Each wall is flat, endless, passes through zero and stands at right angles to its row. A trip goes straight from one point to another. Which walls does it cross, in order?
In the rows, 128 means zero.

Walls:
(1): [164 159]
(2): [131 221]
(3): [ 67 148]
(4): [111 166]
Trips:
[ 89 160] to [146 123] -> 1, 3, 4, 2
[132 170] to [130 120] -> 3, 4, 2, 1
[82 79] to [137 113] -> 3
[184 110] to [173 187] -> 2, 4
[103  87] to [ 67 163] -> 4, 2
[96 88] to [180 118] -> 3, 1
[149 134] to [230 154] -> none

Walls:
(1): [103 140  73 160 155 117 144 119 121 177 147]
(2): [126 149 109 148 113 132 135 156  79 133  81]
(3): [163 212 162 143 132 132 107 226 119 140  76]
(4): [131 167 110  95 142 151 153 162 150 189 143]
(5): [151  99 109 137  94 135 138 151 163 155 116]
Trips:
[111  90 146 112  99 177 130 148  99 119 132] to [137 154 138 148  22  65 178 142 157 237 106] -> 4, 3, 1
[158 171 145 117 190 144 162 144 221  71 110] to [139 100 110  86 184 161  97 109 105 125 164] -> 3, 1
[107 143 147 142  96 105 204 185  92 148 135] to [114 114 171 159  78 164 120 162 119  70  82] -> 1, 4
[125  89 170 109  76 139 159 225 119 117 127] to [ 97 115  97 135 134 163 124  98 131  59   7] -> 4, 5, 3
[134 108 129 157 107 139 159  65  91 140 163] to [130 129  87  93 119 125  90  93 138  90 110] -> 1
[150  73  99 144 133 131 104 162 123 122 185] to [127 135  86  66  91  80 174 134  99  54 138] -> 1, 5, 2
[ 75 154 109 127  56 173 208 108  89 132 131] to [112 134 137  48 102 132 189  80  82  87 174] -> 5, 1, 2, 4

Walls:
(1): [117 116  79 100 110  87 102  91  84 182 120 147 201  63 103 107 159 145
  91 127 113 158  78 109  92 128 167 161 134 129 160 142 126 131 124  89
 130 156 121  84 113 117 123  83 119 172  59 149]
(2): [ 80  77 130  43 136 144 130 148 231 170 118  88 160 121 112 100 122 104
 139 144 106  92 106 129 160 154 143 119 153 195  63  60 171 106 103  63
 102 167 136 101 145 106  75  71 162 151 104 152]
(3): [110 132 109  97 128 116 196 136  81  99  81  81 119 140  13 141 152 120
 134 148 129 176 175 111 112 133 142 115 101 150 120 118 124 100 113 144
 157 141 175 158 119  90 132 160  98 119 149  87]
(4): [122 154 153 127  84 118 125 142 108 107 148 112 147  98 111 202 150 104
 150 118  95 214 175  79 155 189 174 125 114  88 116 131 136  49 122 106
 126 105 130 168 154 149  45 118 125 118  93 135]
(5): [138 111 103  99 163 122 154 128 143 165 110 203 120 249 136 143  90 175
 128 150 149 128 175  98  77 193  69 154 124 135 141 147 145 142 133 148
  87 144 113 131 172 181 122 157 202  75 119 101]
(6): [111 128 129 112  88 141 134 112  40 149  79   7 154  64 146 110  78  70
 170  98 160 153 125 150 107 111 127 155 105 124  90 118 150 118 184 157
  76  75 133  84 125  59 107  89 192 127 124  94]
(7): [113  67  65 175 199 128  75  42 102 160 135  91 110  82 163 180 125 146
 208 176 179  46 111 108 134 142 117  86 117 129 100  63 117 175 143  79
 109 158 123 121 146 174 150 168 124 164 136 111]
(8): [101 114 150 122 117 102 196 137 183 134 126 139  95 112 118 133 104 155
 169 172 187 103 102 114  98  84 180 148  64 125 102 168 124 100 209  68
  79 154 121 165 172 153 152 154  35  78 139 115]
Trips:
[117 146  93 148  60 120 159  91 132 156 129 187  69 127 202 100 164  96
  68  86 149 167 104 106 108 181 125 207  68 107 133 205 118 134 169 129
  89 159 152 141 152 137 180 147  99  54  96  83] to [147 173 146  78 131 120 129  84 118 150 127 112 176 143 104 137 177  83
  77 121 121 160 199 110 132 122 103 111 152 122 112  66 104  56 120 116
  72 145 118  93  39 138 215 135 199 121  79 151] -> 6, 3, 8, 2
[143  99 119 193 131 106 159  82 177 116 113  70 173 109  94 221 133  64
 191 102 135 132 138  87 145 158 164 116 197 120 130 167 141 143 154 111
  82 120 118  83 180  87  96  97  91 100 160  90] to [125 136 174 149 113 170 124 116  74 137  83 106 141 132 155 152 167  87
  67  92 206  92 166  93 122 123 127 155 115 119 161 141 201  98  72 134
 117 138 150 179 158 112 138 103 140 121 157 186] -> 2, 8, 7
[ 32 100 137  92 186 114 164 152  68 117  83 202 158 152 131 146 140  95
 153 180  82  99 139 206 128 179  53 113 139 155 135 124 106  97 160 134
 151 116 115 160 170 209 171 158 152 172 133 146] to [134 159 149  38 109  89 110  52 120 159 106 142 121  96  99 117  78 162
 135 151 147 163 143 150  86 156  87  74 138 139 166 179 120  94 152 114
 194 106 100 158  83 158  94 159 153 130 106 165] -> 2, 1, 4, 7
[145 124  93  64 142 129  62 110 125 111 109  50 190 176 107 143 126 138
 153 149 109 163 184 168 111 145  93 101 121 168  83 156 131 158 112 167
 173 156 107 169  79  96 171 134 125 145 138 156] to [145  81 128 178  71 109 202 113  99 170 131 108 137 122 132 123 157 136
 129 150 167 190 163 113 116  77  90 141 139 179 106 131 103 122 135 156
 117 154 146  84 163 146  76 145 208 112 143 134] -> 7, 1, 4, 2
